Every row gives one point. The ring and each string are closed loops that go straight from each point to the next, and from the last back to the first. Before rounding, they use only three directions, however many columns there are. Count how often each string passes through the ring. Passing back the other way cancels.

Ring (10 x 3)
16.6 -9.1 -7.2

17.8 1.1 -10.0

13.5 8.3 -9.9

4.7 12.3 -5.2

-5.4 10.1 2.4

-11.8 3.8 7.0

-16.0 -9.3 8.0

-13.5 -18.9 5.0

-3.7 -23.9 0.3

5.1 -21.4 -2.5
String (23 x 3)
-4.6 -34.4 -2.6

-1.3 -26.8 10.0

0.8 -12.5 9.8

-0.6 -12.8 8.8

-7.7 -24.6 10.7

-16.3 -32.8 3.8

-20.3 -32.6 -5.6

-19.6 -27.1 -3.7

-23.2 -24.6 9.1

-24.0 -22.7 6.9

-21.5 -21.2 -2.3

-9.9 -12.7 -2.2

-3.2 -7.5 0.7

-9.3 -9.3 13.1

-14.3 -13.6 18.7

-3.8 -7.8 10.7

-2.2 -8.6 0.8

-6.2 -15.5 -6.6

-3.0 -12.7 4.9

-0.7 -12.2 11.7

-6.0 -30.4 6.2

-6.7 -34.5 -4.4

-7.7 -38.3 -12.1
Times through: 1

Ring (8 x 9)
25.1 -7.3 6.0 4.7 1.1 14.4 -3.9 5.7 0.1

2.2 11.6 10.2 3.1 5.4 17.4 -12.5 19.4 1.1

-20.6 17.2 17.1 -6.4 9.3 14.2 -9.5 16.0 -4.5

-38.2 8.7 16.8 -17.6 7.7 2.9 2.9 0.0 -14.2

-37.9 -1.2 11.7 -20.0 3.7 -4.1 10.4 -9.9 -18.1

-13.2 -21.2 3.8 -16.5 -2.7 -8.2 18.9 -22.8 -18.5

9.6 -25.2 5.0 -10.0 -2.0 -1.4 15.7 -20.6 -13.3

25.9 -18.3 6.4 -0.7 -0.1 8.9 5.2 -7.4 -5.0
String (14 x 9)
2.6 15.1 27.1 -3.1 15.0 25.0 -13.0 17.3 0.4

-10.5 30.7 23.2 1.5 14.6 27.3 -23.0 33.3 4.2

-21.3 27.3 6.5 3.5 5.0 15.9 -19.5 31.9 1.6

-17.1 11.0 -3.9 2.0 -2.7 5.2 -8.5 17.6 -3.2

-7.3 1.7 10.6 -5.8 4.1 8.6 -1.3 4.2 -6.7

0.8 7.5 27.0 -7.7 13.9 20.2 -6.0 7.6 -3.8

15.5 12.6 27.2 0.6 14.9 28.5 -14.6 18.5 3.3

31.7 8.1 5.5 15.3 3.0 25.1 -19.0 26.6 9.6

19.5 -3.1 -15.3 14.9 -9.9 7.6 -9.1 17.0 3.5

24.4 -6.1 -11.3 13.4 -8.0 9.1 -7.4 13.4 3.0

35.5 -5.4 3.0 11.2 0.0 18.4 -9.0 12.6 4.7

39.8 -0.2 14.7 9.9 7.0 26.6 -12.9 15.8 6.8

18.8 3.6 24.2 -1.2 12.2 23.9 -8.4 9.8 0.5

5.6 3.7 26.2 -7.3 13.0 19.7 -4.4 5.0 -3.9
Times through: 1
String (21 x 9)
-1.5 -32.4 -15.0 -8.3 -14.0 -16.1 22.0 -25.3 -17.2

-1.6 -22.0 -9.3 -5.9 -9.6 -8.6 14.1 -15.0 -13.2

-2.4 -12.3 0.9 -6.2 -2.8 -0.3 7.6 -7.4 -10.3

-3.6 -12.6 -10.2 -1.5 -8.8 -4.6 6.6 -4.0 -9.2

7.0 -18.0 -9.7 -0.3 -9.1 -3.4 8.1 -7.2 -8.5

-1.4 -8.2 2.3 -4.5 -1.5 2.8 4.1 -2.7 -8.3

18.6 -12.6 19.5 -7.2 7.6 13.6 4.6 -7.9 -6.6

41.4 -17.1 26.4 -3.7 11.2 21.9 2.8 -8.4 -2.4

44.6 -18.1 6.6 6.6 0.4 16.1 -0.3 -1.2 1.0

25.6 -13.9 -6.6 7.7 -6.5 6.9 -0.4 2.7 -1.0

0.2 -8.2 -8.8 1.6 -7.5 -0.3 1.8 2.1 -6.1

9.0 -8.6 9.2 -3.9 2.4 8.7 2.5 -2.4 -6.2

25.7 -12.9 27.4 -8.3 12.0 18.7 4.0 -8.9 -5.6

46.3 -26.4 21.8 -4.2 7.6 17.3 8.5 -16.2 -4.6

41.1 -33.7 4.9 -1.8 -2.6 5.8 13.7 -20.4 -7.2

16.8 -27.5 -9.1 -1.4 -9.8 -4.6 13.3 -15.6 -9.9

1.4 -17.6 -6.2 -4.0 -7.3 -4.1 9.9 -9.9 -10.6

-2.0 -9.4 11.6 -9.8 3.3 5.0 6.7 -7.8 -10.4

5.2 -21.1 19.2 -16.6 6.0 3.8 15.8 -22.5 -14.9

5.2 -24.0 22.8 -19.8 7.6 3.4 18.8 -27.4 -16.8

5.0 -36.7 8.4 -19.3 -1.8 -8.3 27.4 -37.2 -20.7
Times through: 3

Ring (10 x 14)
21.0 -4.5 -1.7 -8.6 -17.2 -17.0 6.5 4.8 16.1 1.9 19.1 5.2 -29.8 5.8

17.1 8.0 -8.6 -8.3 -15.0 -26.4 5.7 7.6 18.3 3.7 14.9 5.9 -21.1 9.7

-0.5 19.2 -12.3 1.3 -6.7 -22.5 3.7 13.9 16.7 3.7 5.0 13.0 -2.4 10.2

-19.1 21.7 -10.1 13.2 0.9 -8.3 2.0 19.4 11.8 1.5 -3.3 21.0 12.8 7.1

-31.7 15.9 -5.9 22.4 7.9 6.9 0.9 21.7 8.6 -0.5 -8.0 27.8 20.1 2.5

-32.0 -0.1 -1.9 25.1 13.7 16.9 0.7 18.3 10.5 -0.4 -6.9 31.5 14.6 -2.8

-24.0 -11.4 -0.1 21.6 13.9 17.3 1.3 13.7 13.7 0.4 -2.5 30.4 4.3 -4.9

-5.8 -22.1 2.6 11.5 6.1 11.7 3.2 7.2 16.3 1.0 7.3 23.3 -14.4 -5.0

8.2 -21.1 4.0 2.4 -4.9 3.6 5.1 4.5 15.5 0.6 14.6 15.1 -25.9 -2.3

16.2 -15.1 2.9 -3.7 -12.6 -5.1 6.1 4.0 14.9 0.6 18.3 9.3 -30.4 1.1
String (21 x 14)
38.2 -12.4 3.0 -18.3 -28.4 -20.6 8.7 -0.4 15.4 1.0 29.2 -3.1 -47.5 6.0

42.1 -16.2 -7.1 -21.0 -17.0 -33.4 7.6 -4.4 28.1 7.1 27.4 0.4 -48.8 7.1

22.9 -10.8 -7.3 -9.3 -8.1 -22.5 5.6 1.5 24.7 5.8 17.9 8.7 -31.6 5.1

16.5 -9.8 -6.8 -5.3 -5.3 -17.9 5.0 3.3 23.3 5.2 15.0 11.5 -26.3 4.1

33.8 -19.1 -0.5 -14.8 -17.4 -19.4 7.4 -1.9 21.5 3.6 25.7 2.9 -44.9 3.7

20.5 -17.2 -4.7 -6.7 -5.3 -15.8 5.4 0.8 24.3 5.2 17.6 11.0 -32.2 2.4

6.9 -10.5 -3.9 1.3 -1.9 -8.1 4.3 6.0 19.8 3.4 11.3 15.6 -19.4 1.7

-6.6 -3.5 8.0 9.8 -11.4 12.2 4.8 13.6 3.1 -4.5 9.1 15.2 -10.0 -0.5

-9.0 -6.8 11.5 12.0 -11.7 18.8 4.8 14.0 0.5 -6.0 9.1 16.1 -10.0 -2.4

-3.0 -10.2 0.6 7.9 -1.0 3.6 3.8 9.3 14.0 0.6 8.1 18.7 -12.7 -0.7

7.9 -27.6 -7.0 2.8 11.8 -6.5 3.2 0.5 29.9 7.5 10.4 22.0 -24.3 -2.7

1.3 -19.9 -4.2 6.1 8.0 -1.5 3.2 4.7 23.4 4.7 8.3 21.7 -17.6 -2.0

-8.2 -8.8 2.7 11.2 -1.0 9.0 3.6 11.4 10.8 -1.0 6.3 20.1 -8.7 -1.6

-11.2 -19.6 11.4 15.2 -2.0 24.4 4.0 11.0 5.4 -4.3 7.8 21.6 -11.9 -6.5

-7.0 -18.4 9.5 12.2 -3.3 19.1 4.3 10.0 7.3 -3.3 9.2 19.8 -14.4 -5.1

-7.1 -1.9 1.2 9.4 -4.3 4.2 3.8 12.7 9.8 -1.0 6.4 17.8 -7.1 0.9

11.9 -20.9 -5.5 -0.7 3.4 -9.7 4.2 1.6 26.0 5.9 13.0 17.1 -26.1 -0.2

20.5 -25.4 -3.6 -5.4 -1.4 -11.8 5.2 -1.1 26.3 5.7 17.9 13.3 -34.9 -0.2

3.8 -6.9 -4.3 2.7 -1.8 -7.5 4.1 7.6 18.5 3.0 9.7 16.1 -15.8 2.2

26.6 -19.1 -6.8 -10.5 -5.6 -21.7 5.7 -1.6 27.8 6.8 19.8 9.3 -37.1 3.3

36.9 -18.4 -2.7 -17.0 -17.2 -24.2 7.5 -2.9 23.9 4.9 26.4 2.0 -46.5 4.8
Times through: 0

Ring (9 x 14)
13.8 -6.1 -10.2 -7.9 -11.8 2.8 -3.6 -13.6 7.7 -3.3 28.5 -11.1 -10.6 8.0

6.6 7.2 -30.4 -2.3 -14.2 -8.5 2.0 -6.0 16.3 -15.8 31.2 -9.5 -7.9 3.4

1.6 14.3 -34.6 3.1 -9.3 -17.1 12.1 1.1 17.8 -17.9 19.1 -3.1 -3.7 2.4

1.0 13.6 -17.4 6.2 1.4 -19.2 22.8 2.9 10.1 -8.1 -2.7 4.5 0.3 6.2

5.1 0.8 4.2 4.0 10.6 -13.2 26.8 2.7 1.0 7.4 -22.4 11.2 1.2 11.3

10.9 -17.8 11.0 -2.9 11.7 -3.2 21.0 3.5 -1.3 17.5 -27.2 13.7 -1.7 13.4

14.6 -28.1 10.3 -7.9 8.7 3.6 13.8 2.6 -0.5 20.3 -22.1 12.1 -4.8 13.6

18.9 -30.3 8.3 -12.9 -0.3 11.1 0.8 -6.6 0.5 16.9 -0.3 1.7 -9.9 13.0

17.7 -18.4 2.5 -11.4 -7.1 9.1 -3.8 -13.5 2.6 7.5 17.6 -7.2 -11.2 11.2
String (21 x 14)
24.5 -43.6 8.1 -20.1 -5.3 21.1 -10.3 -9.8 1.1 20.2 9.5 -2.2 -14.6 13.3

18.5 -40.8 -13.0 -16.8 -5.1 12.1 -3.9 3.8 10.5 12.9 3.0 5.1 -12.0 9.0

13.8 -22.8 -6.1 -9.0 -0.9 3.1 5.7 0.4 6.6 9.3 -1.4 4.5 -7.7 9.8

15.5 -13.4 25.3 -5.0 7.1 3.6 12.3 -12.3 -7.9 18.1 -10.2 1.9 -4.9 16.0

19.3 -35.8 32.1 -10.2 14.4 10.3 14.1 -3.2 -10.0 32.3 -31.4 13.0 -5.1
 18.4

16.3 -43.7 11.3 -11.1 13.9 6.8 16.2 11.5 -0.3 29.1 -38.2 21.2 -4.5 14.6

10.6 -32.3 -21.4 -9.0 2.8 -1.1 11.9 17.0 13.9 10.1 -17.6 16.5 -5.6 7.2

10.0 -20.6 -14.4 -6.1 1.8 -3.0 12.2 8.6 10.3 7.0 -10.3 10.4 -5.1 8.1

10.3 -20.8 -9.1 -5.7 3.9 -2.7 13.9 7.8 7.9 9.5 -14.0 11.3 -4.5 9.3

11.9 -6.7 16.7 -1.9 6.7 -2.2 15.8 -8.6 -4.3 12.6 -10.3 3.2 -3.3 14.0

15.1 -20.5 32.0 -4.3 15.2 2.7 19.9 -5.4 -10.6 26.3 -30.1 11.2 -2.3 17.8

17.0 -37.2 17.9 -10.1 12.5 7.4 14.5 4.0 -3.5 27.8 -31.2 15.8 -4.9 15.6

19.4 -46.5 11.1 -14.6 8.6 12.2 7.9 5.8 -0.1 28.0 -25.5 15.1 -7.8 14.5

23.1 -43.5 29.0 -15.4 8.7 17.2 4.4 -6.5 -8.3 32.2 -19.6 8.3 -9.1 17.9

20.8 -49.1 -7.9 -19.2 -3.0 15.9 -4.7 4.7 8.6 18.6 -2.6 7.5 -12.6 10.4

14.4 -27.2 -16.1 -11.7 -5.3 5.0 0.7 2.7 11.3 6.2 5.6 3.3 -9.7 7.8

11.1 -10.6 -6.8 -5.1 -2.0 -1.8 8.1 -2.9 6.4 3.6 3.6 1.1 -6.3 9.2

16.9 -12.9 17.4 -7.7 -0.5 6.6 3.6 -16.4 -4.4 12.4 6.7 -5.1 -8.2 14.1

13.4 -15.9 -7.4 -8.1 -4.4 2.3 3.2 -4.3 6.9 4.6 8.4 -0.7 -8.3 9.2

14.9 -6.5 19.0 -4.7 1.4 2.8 7.8 -16.6 -5.4 11.0 3.8 -4.5 -6.4 14.2

23.2 -22.2 33.5 -12.7 -0.5 16.6 -3.2 -25.0 -11.2 21.0 9.6 -9.0 -11.2
 17.7
Times through: 3
String (10 x 14)
18.3 -34.0 28.1 -9.7 13.3 8.9 14.1 -2.3 -8.3 29.9 -29.4 12.7 -5.0 17.5

21.9 -48.5 2.3 -18.8 -0.3 17.2 -3.3 1.1 3.9 22.6 -6.0 7.1 -12.1 12.5

16.9 -32.6 -22.5 -15.7 -11.0 9.7 -7.5 1.1 14.4 4.2 16.9 -0.7 -13.0 6.6

11.4 -12.4 -19.6 -7.5 -8.4 -0.4 1.7 -1.9 12.2 -2.1 15.5 -2.2 -8.8 6.5

9.9 -0.7 -8.0 -3.0 -5.2 -4.1 6.8 -8.1 6.5 -2.2 13.6 -4.4 -6.4 8.4

6.0 16.4 -7.9 2.8 -5.8 -11.3 11.2 -12.5 5.7 -9.4 18.8 -8.5 -4.1 7.8

-2.6 29.4 -26.7 10.1 -4.3 -25.1 21.8 -1.2 13.6 -19.8 12.2 -2.4 0.5 3.5

-2.6 17.4 -20.3 9.9 5.4 -25.2 30.4 8.9 11.3 -8.9 -13.0 10.0 3.4 5.6

3.0 -1.6 0.4 5.3 14.3 -16.4 32.2 10.2 2.8 8.7 -33.4 17.7 3.3 10.8

11.2 -21.1 20.0 -2.2 17.5 -3.2 26.0 5.3 -5.2 23.9 -39.7 18.5 0.1 15.5
Times through: 1
